Rows are points. Before rounding, the points of a table are all equally far from one centre. They may lie mostly on one side of it. Where is the centre, to within rounding?

Points:
[[-4.4 -4.2]
 [-8.1  3.1]
 [ 2.5  2.6]
 [ 1.3 -2.5]
 [ 1.2  5.0]]
Centre: [-2.9  1.2]

Points:
[[-1.2  4.6  3.4  2.4]
 [-1.1  7.6  4.7 -1.6]
 [-3.4  6.1  5.3 -1.8]
 [ 2.9  5.9  6.2 -0.7]
 [ 1.8  0.7 -0.8 -2.1]
 [-4.3  3.5  4.9 -0.1]
 [ 3.4  6.1  1.4 -2.4]
 [ 2.6  2.6  7.0 -5.1]
 [ 3.7 -0.1  3.0 -0.2]
 [-1.4  3.3  6.5 -6.1]
 [-3.8  4.7  1.5 -0.5]]
Centre: [ 0.1  2.8  3.6 -2.2]

Points (15 x 8):
[[-0.8 -2.7  4.4  3.9  4.2 -2.5 -0.1  4.5]
 [-3.1  8.3 -1.3 -4.5  7.6 -1.6 -2.2  2.4]
 [ 6.0  6.7 -2.5  3.7  5.6 -0.5 -1.7  2.9]
 [ 0.0  1.0  3.1  6.1  3.8 -0.3 -3.0  6.2]
 [-3.7  0.4  3.7 -3.8  5.4  3.2  2.9  3.6]
 [ 0.0  1.6  2.6 -0.9  4.9  6.5  3.6 -1.9]
 [ 2.8  0.5  0.4  3.0  6.0  2.6 -5.3  5.8]
 [ 2.0  5.0 -0.7 -4.8  6.4  5.3 -2.0  3.5]
 [-0.8  2.8 -3.5  1.8  5.6 -4.5  6.1  1.6]
 [ 4.7  4.6 -6.5 -1.3  0.5  2.2  0.0  2.2]
 [ 0.6  8.0  0.5 -0.5 -0.2 -3.4  4.9  2.1]
 [ 0.3  8.3  4.9 -2.3  3.3  1.3  1.3  4.5]
 [-0.2  2.7 -3.8  1.0  4.6  7.7  1.1  2.0]
 [ 0.6  3.5 -6.7  1.2  3.2 -1.3  3.3  5.6]
 [-0.2  3.9 -4.7 -5.9  5.4  0.7 -1.8  5.5]]
Centre: [-0.3  2.7 -0.3  0.0  3.2 -0.4 -0.9  0.6]

Points:
[[  3.7  -0.2  -2.1  -1.4   9.4  -0.7  -4.9   0.2   4.1   1.1  -1.6]
 [  1.6  -2.5   2.7  -6.9   0.9  -7.4   0.5   0.7  -3.6  -3.6  -1.8]
 [  0.0  -3.7  -2.8  -5.5   8.5   2.8  -1.5   4.3   2.0  -4.2  -4.5]
 [  2.7  -6.0  -0.4  -6.4   4.3   1.3   3.2   2.6  -4.6  -3.3  -5.7]
 [ -1.8  -2.2  -2.5  -1.0   7.1  -3.1   6.5   4.6   1.0  -3.1  -4.1]
 [  2.3   2.9  -1.6  -3.5   2.9   2.5  -1.5   1.6   0.0 -10.7  -5.6]
 [  5.1   2.2  -1.4  -5.9   9.1  -2.8   0.6   3.9  -0.6   1.6  -2.5]
 [  4.5  -2.5  -3.8   0.3   1.7   2.2  -5.6   2.4   2.2  -5.5  -6.9]
 [ -0.9  -2.3   0.8  -4.4   6.7   1.7   3.1  -4.0  -4.3  -6.1  -3.2]
 [  2.1  -5.7  -4.5  -5.9   5.5  -5.1  -3.2   0.8   0.2  -7.5  -1.7]
 [ -2.4  -5.8  -3.8  -2.0   3.3  -0.6   2.8   2.2   4.4  -5.6   3.2]
 [  0.6  -2.5  -1.5   1.2  -3.0   5.7   2.0   4.2   0.1  -0.9  -2.7]
 [  4.5   0.1  -2.5  -7.6   7.1   2.3  -1.5  -0.3   5.6  -1.5  -3.3]
 [  7.6   2.0  -0.9   0.0   3.4   2.7   1.2  -2.5   4.3   2.2   0.5]
 [  0.7   3.4  -0.9  -5.7   1.6  -1.3   3.6   7.0  -3.9   0.3  -1.1]
 [  0.9   3.4  -4.4  -5.2   1.9   1.9  -5.1   6.1  -1.7  -4.6   0.7]]
Centre: [ 2.5 -0.6 -1.8 -2.0  2.6 -0.7  0.3  0.7 -0.1 -2.9 -1.1]

Points, 21 rows:
[[  2.4  -1.5  -4.5   1.0   1.4   1.1   2.6   5.0   5.6  -1.9   5.6   0.3
    3.5  -5.3]
 [ -3.9  -0.4   0.1   0.5   5.3  -3.8   3.4  -3.0   1.5  -5.3   3.8   6.6
   -3.1   1.3]
 [  1.6   0.4  -3.5  -0.1   5.4   4.1  -3.7  -0.5   5.3  -6.6  -1.2   2.3
   -2.0  -2.7]
 [  3.6   3.6   0.8   3.5   3.4   3.4  -0.6  -0.1  -1.7  -7.1   6.3   3.1
    3.8  -1.5]
 [ -2.3  -2.0 -10.6  -0.2   2.8   4.7  -5.0   4.5  -2.3  -6.8   3.3  -2.1
   -5.2   0.9]
 [ -1.1  -3.6  -4.8   3.9  -0.3   1.3   1.7  -6.7   0.8  -1.0   0.4  -6.3
   -2.3   1.0]
 [ -7.2  -1.8  -4.0   2.5   1.4  -4.2   6.3   2.2  -0.6   2.9   4.0   4.0
    1.6  -2.8]
 [ -0.5  -2.1  -8.9   4.9  -0.3   4.7   3.5   3.6   2.7  -3.3   4.6   2.3
    2.4  -4.6]
 [ -3.3  -8.6  -7.5   1.5  -1.8   0.7   1.2  -1.0   0.9   1.0   0.0   0.7
   -3.5  -3.4]
 [  5.0  -0.2  -8.2   0.0   6.4  -2.3  -1.6  -0.1  -3.8  -8.3   3.4  -2.2
    2.1  -0.9]
 [  0.7   6.3   1.4  -3.5   1.2   2.4  -1.5  -1.6  -3.6  -4.0   7.1  -1.7
    3.8   2.7]
 [ -1.7   1.0  -4.3   4.4   4.7  -1.8  -1.9   2.1   0.0   1.6   5.2   0.9
    7.8   1.2]
 [ -6.7   4.5  -7.4  -1.5   3.8   3.7   2.6   4.8   1.5  -6.5   8.1   1.7
   -3.4   0.5]
 [  0.5  -2.6  -7.1   4.8  -1.3   1.8  -7.4  -2.5   0.1  -1.1   3.7   0.0
    3.4  -0.9]
 [ -1.7   3.4  -0.9   2.0   5.1  -2.0  -0.5   6.2   2.4  -8.2   6.2  -3.6
    1.9   1.4]
 [  0.3   6.0  -7.4  -2.0   7.8   3.6   0.8  -0.6  -6.1  -2.2   0.8  -0.6
    4.9  -2.2]
 [  4.4   0.3  -3.4   0.4   4.4   0.5  -2.4   2.9   1.2 -10.0   5.4   2.9
    1.7  -0.7]
 [  2.6  -5.1  -5.3   2.3   1.1   2.6   0.3  -2.9   1.3  -4.8   5.6  -3.7
    1.8   3.4]
 [  4.5   2.8  -6.3   0.3   6.2   5.3  -0.5   0.2  -0.8  -7.3   4.8  -0.2
    3.1  -4.4]
 [  3.2  -1.4  -1.0  -2.2   1.4   0.5   4.6  -2.8  -2.8  -9.8   7.7  -2.1
   -2.4  -2.1]
 [  0.6  -4.8  -7.1   1.2   1.8  -0.8   0.8   2.2   4.4  -2.1   0.6  -5.0
   -6.0   1.1]]
Centre: [-2.5  0.9 -3.7  0.1  1.3  0.3  0.0  0.8 -2.3 -2.8  2.7 -0.5 -1.2 -2.0]

Points:
[[ -1.7  -6.6   0.7  -4.2   4.1   1.7   0.2   5.1   3.8  -2.2  -0.8  -9.8
    1.3   0.0   3.5  -6.7  -0.7   2.5   3.7   2.9]
 [ -2.0  -2.2   3.1  -2.6  -4.0   1.8  -1.8   4.0   3.0  -1.7   0.4  -7.8
    2.1  -0.1   4.7  -4.4  -1.9  -2.4   7.8   3.3]
 [ -5.1  -4.1  -2.4  -4.8   0.0  -3.0   4.2   0.3   0.2  -4.9   0.8  -1.2
    4.4  -3.2   1.5  -2.0  -4.2  -0.5   5.9   7.0]
 [  0.4  -7.8  -5.1  -0.5  -1.7   1.7   1.9   4.2   4.6   0.1  -1.4  -5.8
   -2.0   3.5   1.3  -6.2  -3.6  -1.3   4.7   1.8]
 [ -0.3  -5.2  -5.8  -1.0  -4.8   1.9  -5.5   2.9   2.0   8.0  -0.4  -2.4
    3.2  -1.4   1.6   0.2  -2.6  -3.1   4.2   2.1]
 [  3.8  -6.1  -2.5  -3.9   3.8   0.1   1.3   1.2   4.6  -2.3  -1.9  -4.7
    2.3   1.8   3.7  -1.3  -2.6   0.5   2.7   6.4]
 [ -3.5  -3.8  -1.0  -1.3  -8.0   3.3   4.0  -1.8  -0.8  -3.2  -0.9  -7.7
    1.6  -3.9  -1.2  -5.6   3.3   3.2   8.0   3.6]
 [ -1.9  -3.3  -1.5   0.6   2.0   1.0   6.0   6.1  -0.2  -2.0  -2.8  -6.4
    1.0   0.2  -2.5  -4.7   1.4   6.4  -0.2   8.0]
 [ -8.0  -1.0  -4.9  -3.6  -1.0  -2.7   0.3   2.6   2.4  -3.4   0.8 -10.2
    4.7   1.3   3.3  -2.2   3.1  -0.5  -0.2   3.9]
 [ -1.8  -4.9  -5.5  -3.4  -4.2   0.2  -4.4   0.5   1.4  -0.6  -2.8  -7.1
    0.5   1.8  -1.2  -9.2  -2.6   4.5   2.2   6.9]
 [ -2.9   1.1  -2.1   2.9  -1.0  -5.2   1.2   7.1   0.4  -2.5  -5.4  -5.3
   -2.9   0.1   2.0  -6.4   1.6  -1.8   0.4   2.7]
 [ -0.7  -1.2  -6.3  -2.4  -0.3  -0.5   1.7   4.8   5.8   3.2   0.8  -8.5
    1.5   1.1   3.8  -6.1   0.0   1.7  -0.5  -0.2]
 [ -3.1  -8.0  -6.2  -2.9   0.8   4.3   7.9   4.3   3.2  -1.1  -1.2  -6.3
    1.3  -2.6   1.5  -0.8  -1.9  -1.9   6.3   2.9]
 [ -4.4  -5.0   2.5   3.7  -2.7  -4.2   0.2   7.5   0.7  -2.0  -7.3  -9.1
   -2.7  -2.0   0.6  -4.4  -1.7   4.5  -2.3   4.8]
 [  1.0  -4.4  -8.8  -1.7   0.6  -1.0   1.4   1.8  -2.7  -5.4   0.3  -4.4
   -3.9  -1.5  -2.9  -7.2  -1.8  -1.4  -1.9   3.5]
 [ -6.2  -3.0  -6.5  -2.6  -0.9   3.0  -3.3   1.3   3.2  -4.1  -3.8  -8.6
    3.9  -1.5   2.3   0.4   0.9  -3.0   3.7   9.3]
 [ -0.2  -8.2  -3.9  -1.4   0.0   3.0   3.9   5.1   3.7  -2.8  -0.1  -1.0
    3.3  -0.5   1.8   0.6  -2.7   4.4   4.8   3.6]
 [ -0.2  -5.0  -2.7  -0.4  -0.1  -2.6   4.4   7.4   0.0  -3.8  -2.6  -4.7
    2.1  -1.0   2.5  -5.3  -4.1   4.6   3.6   6.0]
 [  1.8  -4.7  -8.8   0.4   1.0   1.1  -0.4   4.5  -1.2   1.8   0.4  -8.6
    3.7   2.8   1.1  -3.2   1.4   2.8   2.8   3.9]
 [  1.9  -6.9  -3.1   1.5  -0.2   0.9  -3.9   1.1   0.9   2.5   1.8  -6.9
    4.8   0.1   1.2  -1.0  -0.5   4.0   6.9   6.6]
 [ -2.1  -5.2  -3.0   4.5  -4.5  -3.5   0.4  -5.5  -2.5  -1.1   3.6  -9.3
    0.7   0.7   4.0  -0.9   1.6  -2.7  -2.0   1.6]
 [ -2.1 -10.6   0.3   1.9  -3.1   1.3  -0.5   6.1   2.0  -3.2   1.9  -8.2
    0.0  -1.1  -2.2  -5.5  -1.2   2.8   4.5   2.0]
 [ -4.2   0.0  -2.1  -2.1  -7.3   7.1   1.0  -1.9   0.0  -5.3   1.8  -5.6
   -0.3   0.4  -1.6  -7.4  -1.3   0.5   1.7   0.1]
 [ -2.0  -4.5  -9.3   3.8  -1.0   1.3  -1.9   3.7   1.9  -0.7  -1.7  -6.8
   -0.3   3.7   4.3  -3.6  -0.6  -0.1   3.3   5.3]
 [ -6.2  -4.5  -1.4  -6.4   0.7   0.6  -2.7   1.5   2.1   0.2  -1.2 -11.2
   -1.0   3.5   5.1  -6.4  -1.6   1.6   3.4   1.0]]
Centre: [-3.3 -3.3 -1.6 -0.7 -1.0  1.1 -0.1 -0.2 -1.0  0.4 -3.2 -5.9 -0.2 -3.6
  0.0 -0.6 -1.7  0.7  0.2  1.3]

Points (27 x 24):
[[ 5.3 -5.9 -1.2  1.7  0.1 -0.8  4.4 -0.2  3.2  6.3  0.7  1.5 -5.3 -1.4
  -4.6 -1.4 -5.5  0.2 -5.5  6.7 -1.4  3.7 -2.1  3.8]
 [ 3.3 -6.6 -4.4  4.4  5.3 -1.8 -3.1  3.7 -2.2  1.8  2.7  2.5 -1.8 -2.9
  -2.2  2.6 -1.5 -0.5 -5.0 -1.9  0.3  1.7  2.2  4.6]
 [ 0.2 -6.6  0.4  3.8  2.4 -3.4 -1.9  0.7  2.3  5.3  3.6  5.8  0.1  0.2
  -5.5 -2.2 -1.7  4.1 -1.5  7.5  4.4  5.4  5.2  5.8]
 [ 4.5 -6.1  2.5  3.2  1.4 -4.6 -2.3 -0.1  2.4  5.4  0.6  7.3  2.7  1.9
  -0.9 -0.5 -5.8  2.1 -1.5 -1.3  2.8  1.6  6.7  5.0]
 [ 3.5 -5.8  2.8  6.9  3.0 -5.0  2.7 -3.6  0.6  1.7  2.4  5.0 -0.1  0.3
  -0.5 -2.7 -0.8 -5.3 -2.9  4.2  7.2  4.0  0.3  5.7]
 [ 6.3 -7.0  1.9  4.8 -1.2 -5.7 -0.3  1.5  0.4  4.5  0.8  0.2  4.0  3.1
  -6.4  5.0 -4.9 -0.4 -0.5 -0.2 -0.8  2.9 -0.9  6.4]
 [ 0.5 -6.5  0.4  4.4  3.2 -4.9  0.0 -0.9  1.2  6.8  4.8  2.9 -5.0 -1.6
  -3.7  1.3 -3.2 -4.6 -2.1  4.7  3.1  6.1  3.7  4.3]
 [ 2.1 -7.2  1.1  2.3 -0.2 -6.6 -3.0 -5.8 -3.0  5.7  3.3  3.3 -1.1 -1.2
   0.3 -0.1 -4.5 -2.4 -3.5  6.0  0.0  2.4  3.3 -0.1]
 [ 6.5 -9.9 -1.6  4.8 -0.1  0.0  1.7 -1.9 -1.1  7.8 -1.1 -1.7  4.0  2.0
  -2.0 -2.9 -0.2 -0.3 -2.3  5.3  5.1  2.2 -1.6 -2.3]
 [ 1.3 -5.1 -6.8  3.2  3.0  2.1  2.9 -2.0 -3.9  6.6 -1.9  4.6 -5.1  0.7
   0.6 -2.3  2.0  0.9 -3.6  5.5 -0.1 -1.3  0.1  1.9]
 [ 5.2 -5.6  2.3  4.8 -2.5 -4.1  1.2 -3.4  3.3  4.1  2.0  2.0  5.4 -1.3
   2.2 -4.0 -0.4 -1.7 -4.8  0.8  5.0  3.2 -1.6  2.4]
 [-1.8 -6.8  1.0  5.0 -0.1 -0.9 -1.3  2.5 -0.5  5.7  1.4  4.3  3.4 -0.2
  -9.7  0.5 -4.1  1.1 -1.7  4.2  3.2  3.7  6.0  3.5]
 [-1.0 -2.9 -0.2  9.5 -0.2 -2.7  1.8 -3.3 -1.3  2.8  6.1  4.4 -6.0  0.0
  -6.4  0.6 -2.0 -3.1 -0.5  2.7  0.4  4.1  3.9  1.5]
 [ 1.5 -7.5 -4.2  8.0  1.7 -6.1  0.8 -4.3  3.0  9.2  1.4  6.7  4.5  1.0
  -2.5 -0.1 -1.3 -2.5 -3.3  2.6 -2.3  3.4  0.0  1.0]
 [ 0.0 -4.1 -0.2  6.4  3.6 -0.2 -2.2  2.7  3.8  4.9  0.1  5.9  2.3  2.9
   1.7 -2.8 -8.7  2.3 -1.2  8.4  2.5  6.9  3.3  4.2]
 [ 5.8 -9.6  0.5  5.7  3.2 -4.2  3.3 -0.9  0.6  2.0 -0.8  4.3  2.4  3.3
  -3.8 -2.9 -2.6 -0.7 -7.0  6.9  4.6  3.0 -2.1  1.2]
 [-1.6 -5.4 -2.3  9.7 -1.5  3.2  0.8  0.1 -1.0  2.8  1.5  6.9 -2.2 -6.2
  -1.8  0.8 -7.1  0.3  0.3  5.9  3.5 -0.1 -4.5  2.6]
 [ 0.0 -8.4  1.8  5.1  3.9 -1.9 -3.3 -1.6  4.3  2.5  0.5  4.4  0.9 -1.6
  -4.2 -2.6 -1.9 -3.4 -3.7  5.2  1.2  1.5  1.3  0.0]
 [ 2.1 -7.1 -3.0  0.6  1.8 -5.3 -0.3 -2.3 -3.4  8.2  1.5  3.4 -2.0  0.5
  -4.2 -5.6 -6.2 -0.3 -6.4  5.7  1.2 -1.6 -0.5 -2.5]
 [ 1.4 -5.4  2.5  7.0  4.3 -1.8  2.2 -5.3 -4.2 -0.7  1.5  7.2  2.9  1.0
  -0.3 -0.6 -5.2 -3.5  0.6  2.9  5.3  0.5  2.7 -0.8]
 [ 3.1 -6.9 -1.9  6.5  0.7 -4.1  1.6 -1.4 -1.2  4.9 -2.5  1.1  1.1 -1.6
  -0.2  0.9 -8.7  2.4 -7.0  2.2  7.5  2.1  6.3 -0.9]
 [-0.4 -6.8 -2.1  6.0  1.2 -3.2  4.1 -2.2 -1.7  2.6  1.3  3.9  2.6  5.5
  -1.4  3.2 -8.3 -3.2 -1.9  6.9  4.6  7.9  3.1  2.8]
 [ 8.9 -6.1 -1.9  5.6  1.3 -3.0  2.2 -1.9 -3.4  2.9  4.3  1.2  0.2  0.6
  -9.9  0.3 -3.3 -1.1 -0.8  5.4  0.2  1.7 -1.3  3.6]
 [ 2.3 -8.1  1.2  2.4 -0.9 -1.6  3.9 -2.6 -4.2  4.1  5.2  2.3  1.7  0.0
  -2.9 -1.7  1.3 -2.2 -3.6  7.8  1.1  1.9 -1.6  4.2]
 [-0.1 -5.2  2.4  5.8 -3.7 -1.0  0.1 -0.5  1.4  2.5  1.0  0.5  3.1  0.7
  -4.1 -2.0 -7.8 -4.4 -2.4  4.7  2.9  1.8  6.1  3.3]
 [ 5.7 -7.6  3.2  5.0  1.9 -3.7  1.1  0.2  1.5  0.1 -0.1  6.0 -3.1  1.6
  -2.7  5.4 -2.5  1.1 -4.8  6.1  4.9  4.2 -0.4  1.2]
 [ 3.9 -1.8 -0.6  2.6 -1.4 -8.0  1.5  2.7  2.7  3.4 -3.5  8.0  5.1  1.9
  -0.2 -2.0 -7.9  2.8 -4.6 -0.5  3.9  8.0 -0.9  2.7]]
Centre: [ 1.0 -1.3 -1.9  5.3  0.8 -3.8  1.4  1.0 -1.2  4.7  0.2  2.5  0.3  1.2
 -1.3 -0.3 -3.7  1.5 -0.2  2.8  2.8  1.8 -1.5  1.1]

Points, 30 rows:
[[  0.4   0.6  -1.6  -3.6  -3.9  -1.6   3.2   0.3  -3.4  -1.1  -2.0   5.9
   -1.4   6.8   6.3  -7.0  -3.9   5.0  -2.8   3.4   4.2   3.6  -3.1  -4.1]
 [  0.5   3.5  -5.4  -1.6  -1.5  -3.0   0.1  -3.3  -2.6   3.0  -2.6   4.9
   -5.1   8.5   4.8  -5.7  -6.3   0.2   0.3   0.3   3.9   4.9  -0.6  -6.0]
 [  1.5   3.7  -3.5  -1.1  -4.0  -2.6   3.7  -1.8   1.4   0.6  -0.6  -0.2
   -4.3   4.1   2.0  -9.4  -2.7   2.4  -1.9   3.9   4.9   2.3  -0.1  -5.5]
 [  3.8   5.2  -3.1  -5.1  -2.3  -3.8   1.2  -3.7  -3.2   4.7  -2.5   3.6
   -3.5   6.8   4.3  -7.9  -0.6   3.9  -5.0   1.7  -0.1   5.3  -1.9  -4.4]
 [  1.7  -0.4  -5.1  -2.6  -2.9  -5.0  -0.9  -1.8  -3.4   0.9  -1.4   1.8
   -4.0   6.4   8.1  -6.0  -2.1   6.6  -0.2   5.1   2.3   3.8   1.8  -4.5]
 [  1.5   3.7   1.5  -2.8  -0.3  -2.5   1.9  -5.7  -6.5   0.9   0.0  -1.4
   -8.9   9.4   4.0  -8.5   0.0  -2.7  -0.6   2.2   2.7   0.9   0.7   3.3]
 [  2.8   0.6   2.5  -0.7  -5.3  -2.7   6.1  -2.2  -7.2   4.6   3.1   3.0
   -3.8   9.4   4.6  -2.8  -3.4  -2.0  -2.5   3.9   2.4   3.6  -4.4  -0.9]
 [ -0.8   2.8  -5.1  -3.7  -4.8   2.4   2.5  -1.0  -5.9   3.4   2.1  -1.0
   -1.5   5.1   5.8  -4.4  -0.7  -0.6   3.0   2.2   1.9   3.0  -0.5  -3.8]
 [  1.3   3.1  -0.3  -4.9  -2.8  -3.1   4.5  -3.1  -4.3   0.6  -2.1   1.4
   -3.1   5.6  -0.4  -7.4  -2.4  -1.7  -3.1   0.6   5.2  -0.1  -1.9  -8.2]
 [ -0.7   4.1  -4.6  -1.8   1.5  -5.1   4.1  -3.2  -6.8  -2.1  -0.8  -1.8
   -2.4   4.8   5.2  -8.0  -2.9  -0.2   2.9   3.4   0.2   2.7   1.1  -2.1]
 [ -2.3   5.9  -4.9  -5.5   1.2  -1.4  -0.5  -0.1   0.0   3.5  -2.6   1.0
   -3.1   8.0   4.2  -7.1  -1.5   1.1   0.1   4.0   2.7   4.4  -0.7  -1.8]
 [  2.8   4.3  -3.9  -1.3  -4.7   0.1   1.9  -1.8  -0.9   3.2   0.0   0.7
   -7.6   5.8   4.3  -5.9  -1.2   0.1   3.7   3.2   3.5   2.0  -3.7  -4.6]
 [  3.2   5.9  -2.3  -4.0  -2.4  -1.3   3.3  -2.6  -5.3   5.3   2.2   2.5
   -2.2   5.2   4.1  -3.1   1.2  -2.2   1.4   3.6   2.0  -1.3  -2.2  -4.8]
 [  4.2   0.3  -2.3  -1.5  -2.7  -3.6   4.5  -8.1   0.1   4.3  -2.1   2.0
   -1.8   6.9   4.1  -4.6  -4.1   0.9   1.3   4.0   3.4   1.6  -2.9  -7.5]
 [ -0.2  -0.9   0.1  -0.2  -2.6  -1.0   3.4  -5.7  -2.9   2.2  -2.0  -0.6
   -3.8   4.9   5.1 -10.3  -1.5  -3.4   1.9   6.4   1.7   2.1  -1.0  -7.0]
 [  3.8   3.1  -5.6  -2.7  -2.8  -3.1   0.2  -5.5  -2.7   3.2   2.2  -3.1
   -7.5   5.5   4.5  -8.9  -5.6  -1.5   0.7   0.4   1.4   0.2  -2.5  -2.5]
 [ -1.1   2.7  -5.5  -2.9   0.7  -0.9   5.3  -5.3  -4.9   0.8  -0.9   2.4
   -2.8   7.2   3.5  -9.2  -0.8   1.7  -1.7   3.9   3.1   1.5  -2.0  -3.1]
 [  1.6   3.4  -2.8  -2.6  -1.8  -3.0   0.7  -4.7  -3.9  -1.0   1.7  -0.8
   -7.5   2.7   0.9  -6.9   2.0  -2.8   1.9   5.4   4.5   3.1  -2.1  -4.1]
 [  4.7   0.8  -2.0  -3.4  -1.7  -0.1   2.4  -2.1  -3.0   1.2  -4.7   1.2
   -2.6   9.8   5.0  -5.7  -3.0   1.3  -1.3   1.7   6.6   2.3  -5.3  -1.1]
 [  2.5   6.3  -4.8  -6.0  -3.2  -2.4   0.9  -3.7  -1.0   2.7   0.1   1.4
   -2.9   5.2   7.0  -7.5  -1.2  -1.3  -1.3   1.4   0.6   2.9  -4.8  -3.6]
 [ -0.3   6.5  -5.9  -4.3  -2.0  -4.6   1.9  -4.3  -1.3   5.1   1.1   0.3
   -0.5   7.0   4.4  -1.7  -4.0  -0.2   3.6   1.2   3.2   4.3   0.4  -0.1]
 [ -2.8   2.7  -6.8  -1.8  -4.3  -4.1  -1.2  -3.8  -1.8   4.9   1.6  -1.7
   -3.6   8.2   6.2 -10.2  -2.7   3.0  -0.3   3.2   2.6   1.1  -2.2  -1.1]
 [  3.6   5.9  -3.0  -2.7  -4.0  -2.3   4.2  -4.7  -7.4   0.6  -4.3   1.0
   -4.1   8.9   6.6  -2.9  -2.2  -1.2   0.0   4.1   0.5   3.7  -2.9  -2.4]
 [  0.0   3.4  -2.6  -4.8  -0.8  -3.0   0.3  -2.3  -0.6  -1.6   0.6   2.0
   -3.0   9.5   6.0  -5.2  -2.4  -2.6   2.1   6.2   4.1   0.1  -0.2  -4.0]
 [  1.1   5.2  -0.3  -2.0  -2.7  -2.2  -1.9  -3.0  -7.8  -0.6   1.7   1.1
   -4.8   0.3   7.6  -9.6  -5.2  -0.7  -2.1   1.1   0.1   0.9   0.2  -7.4]
 [  3.9   4.4  -3.7  -2.7  -0.1  -2.2   0.4  -4.5  -4.1   1.2   0.0   4.0
   -5.3   7.7   4.8  -7.8   0.0   0.3   2.9   3.8   2.1   4.5  -1.1  -3.2]
 [ -4.4   4.8  -4.4  -0.7  -6.6  -0.8   1.7  -1.3  -3.3   6.8  -1.1   4.0
   -5.9   7.7   5.1  -5.9  -1.5  -2.4  -1.4   1.2  -0.2   0.9  -5.9  -2.8]
 [  0.2   4.9  -0.1  -0.4  -1.8  -6.8   0.9  -4.1  -3.7  -3.3   1.5  -0.2
   -1.8   6.0   1.0  -8.0   1.2  -4.7  -3.6   7.1   1.7  -1.1  -2.2  -4.7]
 [  0.3   3.8  -6.9  -3.1  -3.2  -3.9   4.7  -3.6  -3.4   1.3  -5.1   1.2
   -4.5   7.0   2.5  -6.0   0.4   2.0   0.6   3.7   3.2   0.3  -3.5  -2.7]
 [  1.3   5.5   0.6   1.6  -2.3  -3.0   5.3  -0.9  -4.6   3.6  -1.2   4.6
   -2.0   6.7   3.8  -5.0  -2.6   1.2  -3.7   1.2   7.3   4.5  -0.9  -1.7]]
Centre: [-1.6  0.9  2.1 -0.2 -2.4 -2.4 -2.4 -4.5 -3.0  1.4 -1.4  0.4 -2.5  3.7
  1.3 -2.2 -3.6  1.6 -1.5  1.8 -1.4  0.8 -2.0 -0.2]
